Each wall is flat, endless, passes through zero and stands at right angles to its row. A trip goes straight from one point to another. Which walls does it cross, in order?
In the rows, zero is written as 128.

Walls:
(1): [204 147  92]
(2): [ 99 178 121]
(3): [107 144 117]
(4): [108  64 105]
(5): [124  72 165]
Trips:
[108 124 117] to [109  62 125] -> 5, 2, 3
[ 88 144  92] to [ 93 118 150] -> 5
[112 105 112] to [143 146  99] -> 5, 1, 2, 4
[150 145 104] to [129 121  84] -> 4, 2
[122 121 149] to [162 125 117] -> 4, 1, 5
[163  99 154] to [128  99 144] -> 1
[164  81  96] to [105 129  94] -> 5, 3, 2, 1
[151 138 142] to [156 110  74] -> 4

Walls:
(1): [127  88 131 142 160 104 149  55  82 138 191 142]
(2): [118 107 137 148 152  87 149 119 117  48 141 108]
(3): [127 130 126 135 102 130 146 207  84 130 149  87]
(4): [167 133 124 144 126 131 122 132 110 110 117 119]
(5): [ 90 123 104 120 137 104 138  94 107 125 137 130]
(6): [143 151 127 117 109 127 147 110  95 137 156 104]
(7): [125 144 136  98 181 137 126 160  83 130  98 151]
(8): [ 98  98 119 136 122 129 144  83 138 104 128 142]
Trips:
[172 121 120 109 147 122 118 112 112 116 155 151] to [113 173 131 155 132  88 112  83 162 153 103 110] -> 7, 8, 2, 4, 6, 1
[163 149  91 132 157 172 138 223 135 139 126 150] to [108 153 172 116 168 156 166 141 149 147 102 155] -> 4, 3
[ 87 163 138 120 140  96  92 133 121 156 150 113] to [163 142 133 145  90  82 113  89  54 155  77 165] -> 3, 4
[116 130 113 174 117 143 136 156 137 130 133 132] to [150 151 144  89  64  80 172 179  86 166  50 133] -> 7, 6
[104 101 155  79 145 220 104 148 169  97 137  94] to [ 57 157 134 128  95 176 113 161 131 124 125 162] -> none

Walls:
(1): [152 110  83 131 131  92 121 105 114 165 116 156 130 144 151  93 158 161
 113 163 151 131 140 139 142 161 141 159 111  82 169 144 124 121 152 100
 142 182 105  92 171  89 116 132 145 125  99 154]
(2): [150 143  94  68 133 174  51 121 161 148 149 101 133 124 132 143  97 131
 135 115 121 141 153 117  98 158  68 137 153 167 113 101 123 131 141 125
  98  89 140  84 128 163 169 148 138 135 163 177]
(3): [122 126 121 155 165 115 119 120 106 160 139 178 108 132 122 112 116 135
 171 113 102 145 130 129 114 162 115 174 115 134 129 143 104 144 130 121
 136  86 172 154 108 117 126 143 117 116 148  83]
(4): [144 132 199 190 120 130 142 106 198 119 159 181 100 154 185 182 110 119
 122 123 126 113 142 176 119 171 115  69 165 124 146 175 142  90 157  79
 115 115 166 173  76  68 132 103 115 147 141 111]
(5): [118 142  71 164 192 101 126 105 138 112 167 147 115 133  99  77  82 118
 158 152  95  94 126  94  84 125 133 137 118 170 166 130 115 109 116  81
 165 187 109  89 139 144 161 113 115  96  94 152]
(6): [167 124 134 123 160 131 180 150  60  74 174 145 129 155 126  99 129 150
 120  88 146 156 172 126  86 111  74 111 132  92  63 139 151 119 114 161
 141 123 134 124 166 130 144  77  98 154 111 132]
(7): [ 71 126 173 128 112 120 137 113 122  94  89 132 117 140 125  96 134 119
 170  80 179 198 181 169 145 105 172 134 114 107 127 102 129 149 124  86
 157 142 140 158 175 117 126 162 157 147  61 136]
(8): [141  84  95 152  98  52 139 167 141  84 132 116 124 151  95 189 163 103
  84 158 126 101 122 184 138 156 146 162 160  98  77 160 155  81 149 128
 108  88  98 142 163 129 131 109 102 125 102 117]
Trips:
[117 157 173 149 129 133 165  96 131 129 127 180 154  99 144  86 128 103
 141 109 153 127 149 161 110 131 154  77 111 140  65 124 121 125 137 124
  86 111 109  85 132 133 127 166  87 146 113  87] to [149 148 140  67 130 130 128 121 124 103 103 110  68 130 149 179 132 154
 159 151  64 170 105 149 186 112 135 131 166 164 155  93 128 115 103  94
 112 163 106  81 163 122 147 145 139 172 130 102] -> 3, 6, 2, 4, 1
[132 130  70 123 113 114 140 168 184 132  87 138 191 136 163 109 168 140
 123 203 100 165 167  67 121 140 154  76 136 162 122 120 127 131 122 143
 127 120 116 111 107 101 187 130 193 142  95  87] to [136 121 110 160 148 133 119 109 153 111 182  36 163 110  84 102  73 129
 156 136  76 120 155  98  69 124 200 111  89 124  96 149 120 164 125 167
 150  97 166 122 118 116 208 110  85 198 137 120] -> 1, 6, 3
[136  89 139 153 138 156 103 190 129 100 152 120 142 182 141  84 165 112
 131  78 124 157 152 187 111 100 135  82 150 114  90 156  89 147 155 160
 155  98  92 162 105  75 110 151 177 156 120  89] to [153 149 159 158 167 129 130 115 128 101 151 147 122 110 126 135 135 128
  43  94 141 139 105 174 157 117 147 151 174 144 146  97 118 120 130 107
 158 131 120 149 161 112  85  98  97 155 109 116] -> 3, 1
[106  87  58 153 162 133 140 173 149 159 143 121 147  96 118  97 122 114
 137 146  94 139  61 119  97  93  92 159 141 147 120 105 115  71 109  80
 107 132 152 108 136 124  85 148 119 111 130 123] to [138 108 182 126  90 117 152 118 130 132 124  84 154 110  91 190 121 152
  96 140 100 127 163 137 133  82 113 143  91 120 153 109 166 111 122 116
 139 111 136 144 164 158 108 128 132 109 153 154] -> 1, 3, 5, 2, 7
[149 135  70 127 101 101 118 159 138 141 121 107 116 128 124 116  98 118
 130 133 159 145 103 160 118 104 105 136 127  69 151  73  85 129 159  98
 125 127  73 146 132 113 125  67 105 117 108  99] to [167 108 172 133 169 104 127 153  77 129 123 164  96 170 179 119  98 117
 124 160 139 143 127  79 120 162 142 115  76 132 179 177 101 140 125 128
 148 150  88 118  99 122 104 136 119 201 171 134] -> 7, 3, 4, 8
[199 142 132  89 166 200 118 129 118 106 117 113 140 128 150 101 137 100
 138 124 177 137 139 123 118 116 170 101 125 158  86 187 182  94 179  66
 174  98 102 145 138 143 170  58 109 100  85  90] to [107 175 157 104 164 160 116 121 115 114 158 146 135 118 120 123  95  66
  55  68 140 172  79 194 115  90 132 139 118  86 109 158 120 113 214 106
 146 134 111 158 131 138 103 117 104 146 161 155] -> 5, 2
[124 123  91 136 106 180 197 146 121  95  95 123 144 117 124 133 146 104
 100  77 142 122  91 104 109 137  70 169  91 152  99 110 161 169 102 143
 159 183 130 149 104 171 105 109 116 146 126 119] to [134 147 111 183 100 144 158 125 175 130 147 120 150 118 127 118 172 173
 107  91 106 154  90 168 169 112 114  72 104 135 162 142 127 120 139 148
 155 122 104 184 128 143 110 133 169 181 139 164] -> 7, 4, 6

Walls:
(1): [186 155  84 169 125  83 162 110 105 107 118 126  78 166 150 114 132 158
 124 135 142 111 143  93 155 105 148  92 161 141  77 151  94 175 113 132
 154 122  77 116 116  89 148 136 145  78 112  96]
(2): [167  95 109 109 120 130 119 119  82 132 139 177 129 103 132 111  79 138
 180 123  76 152 106 112 143 138 116 132 166 142 106 163 109 110 165 124
 154 125 156 120 173 143 149 126  83 101 155 110]
(3): [137 122 168 117 119 115 152 116 151 109 139 155 153 136 141 139 129 173
 157 110 126 153  72 188 166 148 128 113  65  89 140  74 118 131  87 129
  81 115 129  91 118 143 146 157 188 111 114 135]
(4): [127 177 132  94 129 106 141 154 117  87 181  90  75  99 144 103 106  81
 178 117 121 181 138  93  79  88 129 154 130 146  89 101 174  97  90 172
 123 123  53 142 152 127 177 182 136  90  86 194]
(5): [ 79 136 150 100 101 125 137 122 135 137 113 122  95 132 133 190 143 159
 158 176 140 132 124 142 160 118  97 160 125 142 148 137 185 138 163 156
 126 202 123 106 156 177 176 130 146 189  93 159]
(6): [115 173 149 152 141 125 132 124 170 135 109 145 112  97 103 110 130 139
 151 147 136 117 116 147 157 200 120 118 117 145 133 135 105  92 167 145
 148 153  78 135 126  88 144 152 150 126 130 165]
(7): [130 140 146 137 133 119 152 105 146 125 139 140 130 127 126  90 146  76
 179 131 167 140 164 105 177 169 102 160 113 143 146 116 134 112 122 183
  99  96 110 102 142  74 175 153 135 145  94 131]
Trips:
[160 180 158 102 125 159 118 124 163 118  85 110 168 114 130 130 179 169
 150  32 123  76 114  72 123 113  95 159 172 145 150 160 103 132 117 106
  86  97  91 237 155 187 116 137 113 156 114 106] to [140 100 153 109 104 143 158 122 164 133  96 103 111 101 122 111 124 201
 147 156 130 108 105  97 145 141 122  98 108 164  78 165 146 124  99 109
  77 111 145  76 141 175 140 137 148  85 187 164] -> 2, 3, 5, 6, 1
[136 116  88 109 161 176 115 134 142 137  89 167 104 116  92 163 166  99
 122 129 153 112 151 112  98 102 115  99 144 139 183  77  94 112 113 160
 173  96 175 162 121 140 113  38 125 189 106 137] to [136 162  92 172  89 112  89 153 164 130 151  92 125 160 144 115 206  91
  99  98 116 117 134 124 109 165 160 114 107 238 142  86  98 133 119 208
 142  57 104 128 179 101 111 137 158 136 182 123] -> 7, 6, 1, 4
[ 80  75 203  76 129 130 111 110 149 150 136 137 154 128 150 142 146 104
 143 156  88 129  93 134 131 141  96 159 166 128 107 122  99  82 123  81
 122 130 125  80 147 125  97 122  99 146 132 170] to [ 98 155  71  96 156 113 116 103 154 112 171  56 145 166 140  59  78 105
 144 151 145 142  88 169 116 144  69  83 156 116 174 113 129 135 181 128
 132 138 152  97 122 119  57 136  86 123 139 158] -> 3, 5
[175 127 140 153 180  91 126 170 111 121 109 166 114 150 149 140 167 116
 115 122 185 122 152 167 113 105 114 124  98 124  65 155 138 142  82 122
  94  74  94 145 136 101 146 115 120 136 108 158] to [159 100 154 135 158 140 122 115 110  88 184 135 132 102 142 114 141 119
 114 119 124 159 149 134 119 153 207 107 164 116 102 119 108 125  78 104
 136 205  89 145 193  63 135 138 143 120  99 139] -> 6, 2

Walls:
(1): [ 94 171 147  90  89 121 130  94 120 136 111 161 116 121 140 106 132  74
 128 121 121 141 130 137 150 123 193 161 139 119 124  70 159 133 175 171
 110 140 127 160 131 169  72 141 128 136 120 115]
(2): [191 130 127 133 150 128  85 128 134 118 137 195 127 140  83 108  80  93
 164 109 125 137  83 157 153 182 126 147  89 142 198 122 150 127 134 128
 148 122  84  68 150 148 153 126 112  73 108  75]
(3): [137 143 104 122  83  57 143 128 143  93  69  85 135 157 172 120 146  88
  87 158 164 104  92 119 149  74 140 173 152 107 153 106 153  80 134  94
 204 139 131  97 120 137 116  94 122 125 103 119]
(4): [118 173 101 129 145 128 123 111 102 106 136 118 114 115 165 145  91 120
  70 166 130  85  99 211 128 153 153 148 120 116  85  92 105 152 123 154
 124  88 144 138  74 168  83 164 108 160 114 106]
(5): [132 150 110 128  50 109 111 120 132 108  99  89 132  58 156 158 110 138
 137 167  59 100  98 139 127 169 149 165 174 100  96 141 119 150 134 171
  96 121 208 148  80 137 176 157 137 135 118  98]
(6): [126 115 140 100 150 107 132 162 107 145 161 168  78 115  91 167 102 125
 170 138  95 128 161  78 146 165 178 127 122 137 107 106 114 131 153 136
 165 130  84 102  98  96 164 138 130 142  90 140]
(7): [198 172 145 145 116 149 142  79 128 120 132 147 113 173 175 142 123 116
 132  73 104 123 139 137 173 128 140 117 123 171 155 117 163 130 135 133
  65  86 112 114  98 164  72 106 189 103 137 132]
(8): [172 118 113 140 100 105 139  92 162 129 106 133 177 125 142 185 160 120
 143  98 142 149 148 110 145 163  85 136  61 182  95 185 156  98 109 108
 133  79 125 124 126 171 142 174  93 114 144  85]
(9): [111 194 141 152 150 148 141 112 112 127 162 194 147 159 142  80  70 165
 140  66  91 175 161  95 116 170  94 118 115 168 125 111 178 199 114 123
 152 108 163 145 132 120 129 117 169 132  80 101]
(10): [ 86 104 126 103 124 138 146 149 141 133 148  97 124 129 145 135 140  82
 126  77 105 146 150 100  86 185 117 100 111 137 121  86 155 133 113 125
 103 161 120 175 126 155 140  64 152 110 135  95]
Trips:
[123 135 117 127 144 126  61 121 159 182 168  75  47 168 144 166 112 131
 142 120 152 150  91 114 151 135 136  88 121 123  89  94 129  63 152 111
 106 133 133 124 180  68 146 136 115 153 124 122] to [139 155 175 157 171  95  96 116 119 104 119 127  74 125 117 130 135 119
 182 136 114 132 122 111  70 131 109 109 167 149  96 177 141 120 159 130
  79 132 121 165 124 130 103 127 114 109 112 124] -> 7, 5, 9, 1
[129  75 165 111 145 144 121 154 118 126 107  96  94 101 137 125 119 116
 108 185  85 102 103  88 160 143 126 122 102 124 122 115 107 130 149 170
 145  94 113 215 129 123 161 155 157 165 155 139] to [154 122 139 108 178 129 144 183  93 125 141 134  91 198 110 105 162 134
  78 156 149 136 140 160 116  86 130 142  57  65 132  99 144  58 125  98
 125 136 139 165 118 161 108 135 152  89 121  88] -> 5, 3, 6, 2, 7
[ 98 182 122 109 158 145 130 157 111 138 127  42 126 100  76 163 166  83
  86 150 130 143  93 166 184 118 125 151 175 104 157 110 180 132  88 140
 102 129 136 133 173 115 126  99 107 124 145 115] to [112 139 157 124 139  76 115 123 115 137  96  89  79 132 101  94 136 127
 117 135 128  95 132 148 125 102 147 111 123 119 128 100  88 145 115 102
  88 139 145 121 165 130 125 108 129 123 193 113] -> 5

Walls:
(1): [ 76 145 133  99 125 100 173 120 130 151  87 139 161 143 128 147 134  96
 123 183 109 123 146  89 195 109 144 128 154 156 118 127 162 155 110 145
 117 170 123 122 146 101 139 113 170 113  91 104]
(2): [168 121 158 152 140 102 140 161 127 140  66 134  79 112 145 103 131  95
 103 104 115 150 116 141 177  99 132 106 146 115 121 127 145  95 144  99
 104 105 160 173 130 109 106 163 148  82 131  69]
(3): [181  82 129  86 136 135 127 113 120 142 120 116 127 154 152 142 138 111
 148 130 118  97 117 130  88 118 130 147 149  83 199 143 110 103 141 151
  82 157 112 121 109 163 130 140 102 113  95 105]
(4): [186 138  96 123 114 104 143 103 115  93 100 104  87 166 197  71 159 138
 130 117  99 138  88 101 124 116 111 139 148 128  89  92 176  69  97 163
  95 176 130  88 122 173  90 177 172 109 142 129]
(5): [105 150 172 103  93 145 124 160 128 122  96 160 127 161 123 102 158 148
 135  83 127 121 105  94 128 126 153 163 121 127 136 197 132 142 124 101
 130 135  88  75 116 101 123 125 145 182 146  99]
(6): [ 96 168 134  99 174 111 134 102 194 130 140 136 119 111 100 163 105 113
 153 145 116 162 128 194 144 146 150 145  63 108 150 109 165 128 108 145
 114 138 124  89 103  65 127 141  82 182 131 174]
Trips:
[131  72 124 111 115 123  51 127 119 127  78 160 150 145 103 125  68  93
 154 146 145 189 133 119 155 130 165 119 174 125 144 164 155 144 144 144
 133 172  89 133 150 168  99  68  99 131 149 149] to [118 158 171 111 160 107 125  85 143 129 110 134  95 104 104 134 119 148
 100 112 193 132 136 143 121  70 160 126 118 161 173 137  96 115  71 159
 103 131 117 126 132 126 103 120 118 120 141 138] -> 6, 2, 1
[107 143 113  66 115  99 145 133 159  81 138 144 145 156 121 145 138  84
 104 170 189 126 125 151 143 185 169 114 151 163  81  95 106 141 217 163
 162 133 117 175  76 133 110 141 126 140  92 149] to [131 105 122 123  94 143 139 185 100 151 105 122 157 116 114 116 177  66
 107 132 103 112 164  95 124 150 150 114  95 190  98 184 189  87  93 118
 104  72 147 145 125 141 149  90 135 140  62 124] -> 6, 2, 5
[124 171 144 182 138 140 128 142  96 146 136 162 134 162 123  91  82 115
 111 121 101 146 116  98 126 149 133 104 134 109 118 162 139 146 102 153
 129  78 166 150  90 122 164 128 144 109 144 114] to [153  94 117 127 112 166 142 117 139 122  64 185 214 106 156 100 180 163
  81 111 118 110  97 120  53 191  94 137 157  89  53  85 112 115 164  62
 135 141  90 141 132 100 197  70 158 132 168  86] -> 4, 2
[135 116 167  82  94 135 142 177 120 147 154  73 109  64 105 107 140 122
  92 135 171 143 167 121 124 139 118 158 136 158  87 186 139 176 125  94
  64 109 129 112 188  86 138 137  59 111 140  80] to [105 110 116 168  92 138 110 163 176  83 105 162 141 120 103 185 156 141
 142 133 169 112 133 118 147 146 132 118 136 162 115 106 128 149 118 173
 112 120 149 127 169  93 137 157 165  81 131 103] -> 5
[180 140 159 145 133 148 151 126 157 197 129 111 126 122  55  85 140 147
  77 101  88 134 142 161 169 127 122 151 146 123 138  82 173 145 118 113
 186 131 113  78  91 120 142 159 138 101 183 129] to [164  86 117 150 114  80  96  89 123 147 136 144 132 133  82 154 131  60
 110 116 132 108 111 115 114  80 109 158 116 150 144 217 112 127  86 170
 157  75 145 163 161 147 160 149 112 150 132 112] -> 4, 6, 3, 5
[141 121 113 166 124 113 151 163 111 113  50 138  87 159 143 155 104 135
 119 131 147 124 168 165 114 129  98 108 124 111  91  75 155 143  98 202
  98 127 179 157  89 147 128 164 178  93 110 162] to [138 100  85 102 133 123 146 139 110 127 150 133 117 122  74 121 115 105
 167 134 111 145 114 146 180 132  96  53 131 148 157 102 127  90 138 118
  97 119 104 106 107 179 151  82 120 148 146 161] -> 3, 6, 1, 2, 4

Walls:
(1): [129 191 138  96 107  96 121 113 152 120 145 135 146 106  89 152  99 121
 129 190 106 142  93 120  94 133 112  95  86 144 150 198 137  98  90 124
 118 148 139 136 154 120 112 149 169  33 173 119]
(2): [124 156 106  95 114 134 179  81 107  99 117 111  56  66 141 106 102 180
 125 124 142 107 154  98 143 151  85 164 115 103 115 114  81 123 122 116
 125 106  96 117  71 131  62 102 110 136 114  95]
(3): [ 97 120 145  58  59 101  95 111 115 122 124 136 171 188 173 139 101 133
 118 138 133  82  75 111  56 172 157 136 135 149 120 134 136 190  74 172
 145 139 123 133 123 114 190  76 104 166  53 114]
(4): [116 167 130 106 137 172 155 117 144 145 124 113  62  69 141  96 123 129
 174 159 142 158 145 160 131 125 131  87  85 135 144 157  70 119 190 111
  97  79 124 105  83 133 146 134 160 111 124 155]
(5): [ 91  94  98 146 127  67 148 104 112 156 105 120  83  68 109 133 113  63
  81  67 112 120 127 113 123 127 143 114  99 132 110 159 108 155 114 110
 103 133 144 118 148 100  71 104 147 114 121 111]
(6): [165 130 142 131 167 124 158 190 136 144  95  85 124 142 139 146 151 119
 130  57 157 213 130 117  70 100 128 145 180 169 187 117  79 102 132 157
 179 145 122 139 128 105  62 125  92 125 151 137]
Trips:
[ 94 134 141 142 174 110 102 126 169 147 148 116 129 118 143 139 147 176
 139 112 142 174  98  91 159 145 133 172  90 168 161 142 215 140 142 186
 122  91 130  79 172 154 143 137 138 142  67 149] to [129 130 167 130  99 183 146 119 158  97 151 150  93 114 182  76  87 137
 146 102 135 177 173 141 103 146 145 132 102 114 160 133 127 132 134 119
 170 157 149  79 134 132 119 163 156 159 148 141] -> 4, 6, 3, 2
[142 105 168 138  95  47  86 126 146 131 140  86 127 126  77 145 200 109
  97 169 153 152 167 100 115 116 103 146 101 118 113 123 136 124 114  99
 121 137 100 116 133 103 113 192 135 146 155  96] to [ 67  68 122 127 141 109 117 144 123 171 146  91 157 149  82 109 128  47
  94 137 127 119 131  74  86 194  93 107 107 156 121 134 168 119 120 131
 153  58 117 114 158  72 117 152 135 170 137 129] -> 3, 6
[ 85 147 121 106  42 125 107 124 162 104 179 127  91  89 137 157 192 118
 161  96 148 115 111 157 147 156 124 130  78 130 104 142 115 123 129 132
 109  97 179 157 122 157 182  76 121  79 130 180] to [137 144 143 121 105 100 163 131 104  85  70 139 119 148  91  96  78 173
 108 135 118 165 112 109 128 134 133 157 147 127 120  95 115 103 102  96
 124 192 172 133 164 146 126 123 105 139 139 164] -> 5, 4, 6
[ 90 156 155  93 109 161 137 204 145 136 119 115  99 174 101 119 170 208
 148 111 109 153 135 139 126 151 121 143 170 136  81 158  93  92 170 172
 209 112  84  90 123 134 114 132 160 139 147 137] to [109 115 104 147 109 141 126 110 135 157 144  92  77 117 135 170 130  54
 132 130 165 154 143 113 142 114 116 142  89 143 173 116 135  78 195  89
 144  93 138 149  76 123 118 148 134 133 129 113] -> 5

Walls:
(1): [ 75 130 179 138 147 106  71 102 111 131 130 165 147 172 123 149 135 114
 143 125 114  36 164 156 195 129 151 109  82  74 114 150  83 129 182 137
 106 172 136 152 140 119 131 108 126 165 168 178]
(2): [125 109 117 127  86 157 106 146 150 129 126 149 138  99 107 102 147 190
  96 111  80  99 108  97 156 137 151 158  85 113 110 143 134 111 142 119
 132  96  50 162 104  71 154 160  85 194 127 108]
(3): [125 132 157 174 122  92 111  93 152 208  21 125 119 163 155 108 145 130
  93 154 116 144 103 101 163  79 155 156 145 142 184 183  86 112  91 106
 106 137 124 132 107 158  74 180 131  97 158  77]
(4): [149 134  89 147 135 161 102 179 186 123  49 172 146 110  76 155  92 129
 133 135  98  60  87  65 128 134 135 200 164 123 147 120 174 178 103 116
 104 141  88 130 128 164 144 148 160 128 141 187]
(5): [122 154 196 143 174 170  91  86 150 132 151 125 178  99 139 160 140 131
 104 133 153 116 143 179 126 151 109  97 142 117 103 101  74 116 119 145
 133  98 102 127  66 111 127 129 113 105 168 149]
(6): [141 136 178 111 166 114 159  78 152 126 126 111  96 103 138 122 156 107
  95 156 111 153 166 107 127 149 134 163 153  91 144 147 143 106 121 130
 135 115 141  83 132 191 101  90 172 128 125  93]
(7): [ 49 127 120  82 100 149 138 151 138 179 134  95  73 165 164 123  77 103
 200 164 150  95 149 153 103 136 101 159 152  96 133  95 136 130 161 124
 152 116 158 134 168  92  83  92 124 124 115 112]
(8): [116 108 157 118 123  96  78 124 104 129  93 131 109  93  60 111 125 149
 187  90 108 135 110 133 107 117 152 136 168  98 134 144 141  98 110 144
 131  69 140  97 105 150 113 108 148 158 211 155]
(9): [134 157 157 104 119 119 107 136 152 113 150 158 117 158 175  81 151 159
  88  98 128 160 134 113 128 124 117 119 122 131 124  88 132 108 130  91
  65 123  88 131  47 117  78 126 134  75 119 140]
(10): [ 66 143 134 156 161 150 138 109 124 115 125 156  77 132 171 150 137 132
 161 111  95 114 117 144 107  90 181 129 172  84 147 103 130 105  92  55
 129 125  98 122 124 141 121 136 121 151 125 158]
Trips:
[148 107 194 109 110 103 114 191 177 125 131 149 122 122 136 106 109 132
 149  81 113  92 151 133 122 127  88 123 116 132 192 177 171 146 135 175
 143 106 162 136 112 133 147 144 106 144 134 139] to [133 162 125 140  99 122 137 146 126 134 136 140  82 163 102 177 122 138
 160 153 140 132  75 125 118 179 101  87 110 171 133 104 118 131 103 114
 131 147 189 140 198 141 125 148  98  95 154 160] -> 2, 1, 8
[116 129 130 120  84 188 137 154 132 141 142 121 131 169 142 137 120 130
 131  96 145 162 147 140  71 130 136 151  85 132 123 125 106  90 134 109
 127 127 185  71 113 120 124 123 147 128 178 159] to [104 134  88 128 106 138 142 157  96 137 190 125 135 109 148  72  93 130
 106 116 187 190  99 156 121 132 118 133 172 124 110  84 128 167  92 109
 142  91 117  87 102  91 145 178  86 127 174 112] -> 2
[128 100 110 134 159 146 102 139 154 107 183  98 176 121 112 164 155 115
 163  63 106  64 116 150 129 159 136 168 161 145 135 128 117 113 113  71
 169  97 103 119 168 108 166 135 147 118 136  97] to [134 140 141 122 146 125 134  83 170 102 157  94 135  63 167 125 135  94
  99 106 187 167 162 123 186 132 162 121 144 134 118 155 114 153  88 144
 140 149 108 151 129 162 136 155 118 182 159 186] -> 6, 8, 4, 2
[103  97 141  97 120 130 154 100 162 154 112 134  96 149 148 159 128 109
 174 162 168 129 169 145 173 117 143 114 114 113 132 125 102 158 129 130
 140 138 151 109  76 131 158 145  97 172 111  28] to [140 115 143 189 108 184  74  96 131 110  72 111 108 172  96 161 164 122
 132 124 175 143 111 131 141 180  74  69 158 126 145 137 115  75 173 124
 104 173 153  93 175 158 105 102 125 127 141 132] -> 10, 8, 7
